Each row is a point. Any point is a mix of the corners, with weights that add up to 1. It lies inside the corners' shape when no weight is negative. Is each point inside? If not, which corners have a negative weight?
In the rows, zero is written as 128.

Corners:
(1): [112 203]
(2): [146 140]
(3): [118  59]
Points:
[118  68] => inside
[129 163] => inside
[121  76] => inside
[126  60] => outside (1)

Corners:
(1): [117  92 169 174]
(2): [ 84  94  89 121]
(3): [ 75 189 118  94]
(4): [217 106 108 179]
(5): [ 80 172 130 192]
Points:
[185 105 114 154] => outside (5)
[189 122 150 219] => outside (2, 3)
[151 157 132 176] => outside (2)
[161 104  86 181] => outside (1, 3)
[149 131 116 175] => inside

Corners:
(1): [ 64  51  82  30 109 196]
(2): [109  67  58 234  54 125]
(3): [ 48  69  64 102 133 149]
(4): [211 161 165 136 163 102]
(5): [146 166 199 149 130 120]
(6): [166 198 122 132 151 135]
(7): [160 169 153 132  97  71]
Points:
[123 123 118 134 121 143] => outside (7)
[ 90  92  92 107 129 143] => inside
[126 124 117 140 130 142] => outside (7)
[134 121 143 136 123 125] => outside (6)
[ 77  38  60 172  90 155] => outside (6, 7)
[ 80 115  77 204  85 111] => outside (1, 4)
[106 137 128  91 115 118] => outside (2, 4)

Corners:
(1): [154 188 161 158 173 115 157  84]
(2): [123 137 216 101 195 168 106 230]
(3): [146  78 155 155 116 117 143 152]
(4): [168 142 132 155 105 181 115 163]
(5): [155  55  80  89 113 107 189 187]
(6): [129 151 112 148 211 120  89  98]
(7): [  7 189 121 120 170 156  67  95]
(8): [182  85 141 100  73 179 146 121]
(9): [135 164 159 114  55  79 132 136]
Points:
[141 144 140 125 154 132 133 142] => outside (3)
[ 51 166 148 132 154 140  59 144] => outside (1, 5, 8)
[142 121 127 132 153 140 131 133] => outside (9)
[121 116 147 109 127 130 119 154] => outside (1, 4)
[140 149 156 126 113 125 126 149] => inside

Corners:
(1): [136 106 209  91 175 102  49 147 133 155 145]
(2): [161 140 119 140 162 121 159 114 116  65 188]
(3): [ 82  62  45 190 111 235 195 161 133 126 119]
(4): [163 150 120 109 134 117  70 162  91 154 194]
(5): [107 135  44 191 141 245 195 208 113  73  55]
(6): [117 163  97 151 111  58 134 166 166  90 146]
(7): [187 125 129 117 125 123 123 159 126 205  83]
(8): [152 166 154 143  72  93 106 138 127  77 202]
(9): [145 122 164  44 114 117 118 173  64 165 154]
(10): [134 143 170  64 152 129  50 106 114 207 115]
(11): [117 145 176 145 142 123 104 136  45 194  93]
(12): [105 162 110 185 119 238 225 203 164 162  96]
Points:
[ 87 146  50 180 116 165 196 177 135  97 121] => outside (1, 7, 8)
[128 147 113 146 129 127 142 161 132 116 135] => inside
[122 126 134 141 157 156 121 154 130 166 103] => outside (8, 9)
[131 148  79 195 132 166 179 158 117  82 129] => outside (1, 9, 10)

Corners:
(1): [ 36 154  98 105 163 138  82 140 141 128 125 113]
(2): [155 175 116 122 152 186 101 133  60 135  89 129]
(3): [ 64 109  69 140 138 164 153 112 146 116  81 145]
(4): [155  98  68 159 129 193 107 147 147  95 107 127]
(5): [161 117 109 130 156   7 152  58 152 126  88 108]
(6): [155 169 125 172 161 204 115 118 150 137  96 122]
(7): [147 164  82 145 106 160 125 163 157 140  84 130]
(8): [144 108 145 174 154 109 132 154 137 122  70 102]
(9): [127 127 110 146 156 147 149 146 130 144 206 131]
(10): [127 145 109 114 135 164 154 131 133 105 137  92]
(11): [152  89 126 131 127 127 114 114 143 166  79  83]
(12): [118 168 130 184  32 177  75 137 148 104 163 109]
(13): [153  58 155 105 148  70 140 107 150 127 115 160]
Points:
[166 164 130 173  89 173 107 128 143 101 125 116] => outside (1, 3, 9, 11)
[115 120  95 132 165 139 129 134 140 137 104 132] => outside (10, 12)
[114 129  93 133 169 144 122 128 135 147  86 109] => outside (10, 12, 13)
[143 116 108 137 134 151 121 131 135 117 112 127] => inside
[136 118 113 148 143 127 130 126 141 123 102 119] => inside
[127 126 104 135 123 130 128 116 156 128 132 121] => outside (2, 8)
[134 119 121 153 142 135 129 138 139 121  95 114] => inside
[138 150 119 140 125 187 110 157 128 127 137 116] => outside (3, 5)

Corners:
(1): [120 152  91  52 129 160 104 188 102 114 107  97 103 158]
(2): [ 47 145 143 110 129  94 249 135  60 105 126 159 131 137]
(3): [151  66 131 129 156  81 120 185 103 138 117 123 146 166]
(4): [109  82 126 144 125 109 155 115 220 194 127 111 133 122]
(5): [157 146 137 116  97 159  97 109 204 104 128  95 177 116]
(6): [109 153  99 163 136 114  98 137 191 176 126  96 148 137]
(7): [ 71 163 130  82 128 135 156 104  68 134 125 133 136 137]
(8): [124 143 137 123 120 116 104 107 123 135 132 130 113 148]
(9): [135 148  51 104 121 131 137 118  77  93 139 157 128 124]
(10): [101  72 121 152 171 150 160  97 133 120 156 156 123 131]
(11): [150 147  75 127  99 140 103 154  82 111 146 174 131 133]
(12): [164 172 126 163 104 132 142 197 109 179  98  96 164 170]
(13): [112 131  95 127 101 132  99 125  99 132 144 111 125 140]
(14): [143 134 130  74 152 159  78  98 131  77 165 137  88  58]
(15): [128 151 113  62 135 104 112 114 135 112 168 105 112 125]
Points:
[130 114 125 115 139 135 119 139 138 120 140 122 127 121] => outside (7, 8, 9)
[110 140 119 109 132 126 143 125 112 115 137 135 123 119] => inside
[119 127 123 118 131 129 135 129 130 134 132 125 133 129] => inside
[116 136 112 139 122 124 142 136 125 138 129 129 144 132] => outside (1, 8, 15)
[118 136 110 125 125 117 141 146 110 148 127 125 134 149] => outside (5, 14)
[117 121 115 142 127 117 134 127 116 147 134 138 131 138] => outside (1, 5, 15)

Corners:
(1): [ 81 108 120 222 108 104  98 177  71  70 113 146 149  59 147 136  96  97
  80 158]
(2): [158 181 106 154  87 147 154 139  91  97 135 120 149  59  99 166 102 167
 163 158]
(3): [124 156 119 199  91  78 154 122  52  81 154  60 178 113 106  74 118  57
 118 183]
(4): [145 152 103 179 127 121 112  82  26  70 143 156 119  64 187  61  42 120
 101 115]
(5): [183 170  94  96 122 165 192 139 103 126 143 149 132 190  96 144 174 173
 121 107]
(6): [ 90  81 110 100 205 132 150  42 211 192  46 184 105 170 143 107 123 180
 176 107]
(7): [ 63 183 157 182 120 181  86 145 160 176  60 128 185 198  98 145  92 133
 187 121]
(8): [119 209 131 174 126 110  95  90 132 102 152 134 110  59 169  36  82  73
  81 141]
(9): [ 87 138  40 195 132 144 108 124  96 123 227 158 130 116 133  88  46  75
 119 190]
(10): [ 69  89 199 127 122 110 106 167 189 156  67 151 179 145  26  99  74 105
 134 100]
(11): [ 59 210 139 165 140 152 115 113  53  63 143  97 131  80  91 124  55 115
  65 150]
(12): [126 152 173  82 167 140 126 100 158 201 117 163 189 146  86 158 192 185
 139 103]
(13): [135 143 117  79  91 204 109  41 121 131  90 147 168 175  99  81 165 176
 172 102]
(14): [130 157 165 140 127 134  90  95  91 103 107 184  93  77 196  95  50 110
 107 249]
(15): [134 189  54  70  75 159 191 155  42 116 136 130 160  94 170  97 142 137
 185 169]
(16): [ 68  83 192 132 131 136 142 127 173 144 106 141 178 176 153 199 131 154
  81 100]
(17): [ 55 194 132 247 100 117 137 169  63 104 167 134 155  67 122  61  51 137
  25 210]
(18): [137 137  96  89  71 157 160  92  88 218 168  94  64 169 139 116 148 177
 142 129]
(19): [ 71 184 164 123 101 141 130 102 170 208  59 209 160 174 103 192 127 112
 111 114]
(20): [ 98 136 135  87  78  59 120 114 176 151 102 135 173 193 119 170 126 178
 116 121]
(21): [110 145  96 208 116 122  92 139  76 122 116 106 173  63 122 121  43  87
  33 168]
Points:
[ 93 177 142 172 114 129 100 121 102 104 128 136 167  91 123 106  68 103
 102 159] => outside (1, 5, 6, 18)
[112 157 111 149 113 136 133 116  97 127 133 139 145 118 126 111 101 131
 119 135] => outside (14)
[ 96 137 136 159 123 128 117 119 124 134 119 138 149 128 116 124  97 125
 107 137] => outside (15)
[147 200  62 175  73 125 138 140  11  67 208  90 140  59 134  79 108 114
  86 213] => outside (4, 6, 7, 10, 16, 19)
[112 153 117 155 121 135 124 114  99 122 135 148 139 113 136 105  90 128
 113 153] => inside

Corners:
(1): [160  99  37 123 105 117 168 140 142 193 114 151 106  52 141 156 163 106
 142 109]
(2): [172 152 130 118 110 105  65  87 193 210  77 139 114 140 130 176 168  35
 127  79]
(3): [ 17 168  64  80 129 199  62 119 127  30 192 154 171 211  88 112  94 191
 151 139]
(4): [165  84 151 140  78 141  79 209  83 133 209  98 178 135  54 146 148 171
 195  78]
(5): [ 46 161  87 114 159 143 157 173 148  57 205 140 101 118  79 135 144 168
 212  84]
(6): [ 86  85 140  85 114 122 158 141  87  49 182 185  71 120 175 108  75 136
 206 123]
(7): [ 99  90 158 175 129 135  69 110 210 118 100 209 154 164 164 116  55 100
 175 128]
(8): [176 182  93 157  47 138 123 121  71 130 117 107  55 112 117 177  99 164
 115 158]
(9): [ 60 105  43 158 140  62 190  24 191 180  94 213  84 167  69 186 104  81
  88  80]
(10): [128 148 132 140 131 164 147 155  95 147 103 122 186 160 131 162 120 187
 113 191]
(11): [126  89 115 152 151 127 212 151 107  99 188 109  91 102 100 148 109  39
 142 105]
(12): [184 196 128 172 116 104  90  26 114 205 134 143  46 164 187 111  71 150
  36  90]
(13): [ 89 153 144 131 154 107  42  63 144  95 140  97 207 205 198  72  99 112
 195  85]
(14): [172 112 120 152 124  64  77 160 139 139 124 183  51  68 179 150  85 112
 164 120]
(15): [ 88 111 210 158  91 128  96 199 107  77 110 115 150 121 163  85 133 129
 149 175]
(16): [168 130  95 171 123 141 227 233  99 188 102 118  64  69  71  72 116  86
 187 134]
(17): [139  42 129 106 116 144  52 119  98  96 192  78 123 141  88 162 180 118
 168 200]
(18): [130  44 114 127 155 122  98 158 184  47 163 137 186 107  59 142 104 115
 214  80]
(19): [181 196 217 108  44  78 194 150  97 169 152 100 146 147 189 154 152 174
 125 206]
(20): [172  74  35 126 144 115 125 112 111  71 161 149 103 175 204 135 169 191
  95 118]
(21): [162 180 214 142  64 118  96 213 156 194 110  77  88  97 166  64  44  83
 182  74]
Points:
[131 123 129 135 120 115 117 127 133 130 142 138 121 138 142 129 117 127
 144 124] => outside (8)
[136  74 129 135  99 104 140 152 114 105 147 136 105 112 142 126 109 114
 177 134] => outside (2, 3, 5, 10, 12)
[151 126  92 173 119 103 191 130 128 163 118 161 102 113 116 157 119 145
 100 126] => outside (2, 3, 6, 13, 17, 21)
[129 117 131 136 116 122  96 132 125 122 152 122 143 145 126 127 120 129
 165 112] => inside
[149 143 127 146  97 115  99 130 128 164 110 128 124 140 153 121 118 131
 134 135] => outside (5, 6, 11, 18)

Corners:
(1): [ 71 120 180 133 140  86  90 102 114 100  52 153 181 211 177 121 157 114
  71 121]
(2): [130 125 151  80 193  49 162 149 209 127 125 151 141 135  94 138 219 138
  43 136]
(3): [116  94  89 167  96 122 183 110  78  69 110 138 143 117  85 115 132 110
 114 135]
(4): [111 127 181 186 119 142 127 103 220 166 168 124 120 136  56 197 112  79
  90  78]
(5): [ 74  88 155  45 120 146 146  63 146  65 117  90 108 114  95  89 123 156
  42 160]
(6): [139  83 153  62  84  73  82 155 150 114  78 162 122 169 127 170 152  64
  50 158]
(7): [131 133 107 190 164   7 117 101  77 126 103  67  92  95 125  50  85 158
 205 101]
(8): [ 97  64 150 126 145 115 166 115 159 112 150 159 119 131  92 147  44 137
 120 157]
(9): [100 149  96 163  91 161 115  86 189 124 206 153 145 130 157 151  68 120
  77 168]
(10): [174 140 112 175 164 112 128 148  82 229 128 117  61 110 135  61 142 133
 208 127]
(11): [126 105  90 215 168  67 115 155  44 162  70  94 194  45 134 117 151 174
 158 130]
(12): [ 70 133 193  68 153 111 152 132 168 139 124 132 143 115 182 138 134  96
 110 124]
(13): [130 122 103 133 163  70 131 119  64 188  95 155  49  51 165 139 160 231
 206  92]
(14): [103  81 128 117 130  87 158  58 182  99  97  98 102 156 121 161 205  76
 125 179]
(15): [ 89 148 173  98 209 129  69 134 133  30 143  96  91 135 152 159 170 110
 103 157]
(16): [167 144 206 106  11 135 147  72 157 105 108 146 111 136 114 165 109 131
 139 172]
(17): [157 167 127 103 136 206 173 101 214  78  82 131 145 178  65 156  77 116
  79 134]
(18): [109 156 154 192  73 134 190 143 164 159 128  45 104 185  41 193  70 120
 115 146]
(19): [130 101 142 113 171 148 147 119 143  91 114 115  70 178 195 122 155  90
  26 139]
(20): [152 111  75 150 111  93 154 146 109 139  89  78 159 100 163  89 131 179
 199  45]
(21): [164 149 122 107  78 127 124 106 119 172 194 152 186  85  45 195  95 163
 149  84]
Points:
[118 125 139 122 129 110 137 112 144 123 121 123 124 123 132 140 133 130
 124 131] => inside
[104 122 161 121 137 115 121 104 134  90  94 118 123 153 131 150 139 107
  86 136] => outside (2, 8, 9, 10, 20)
[114 118 153  97 114 119 126 101 139 103 116 134 110 148 128 146 121 108
 105 158] => outside (2, 4, 11, 20)
[121 126 134 143 121 116 141 120 130 122 126 116 132 126 100 149 122 128
 119 128] => inside
[130 136 135 130 121 128 134 108 136 121 128 109 109 121 107 150 119 123
 123 138] => outside (1, 2, 8, 20)
[118 128 151 139  93 110 139 104 135 125 114 137 152 113  89 150  96 147
 110 141] => outside (10, 14, 15, 19, 20)
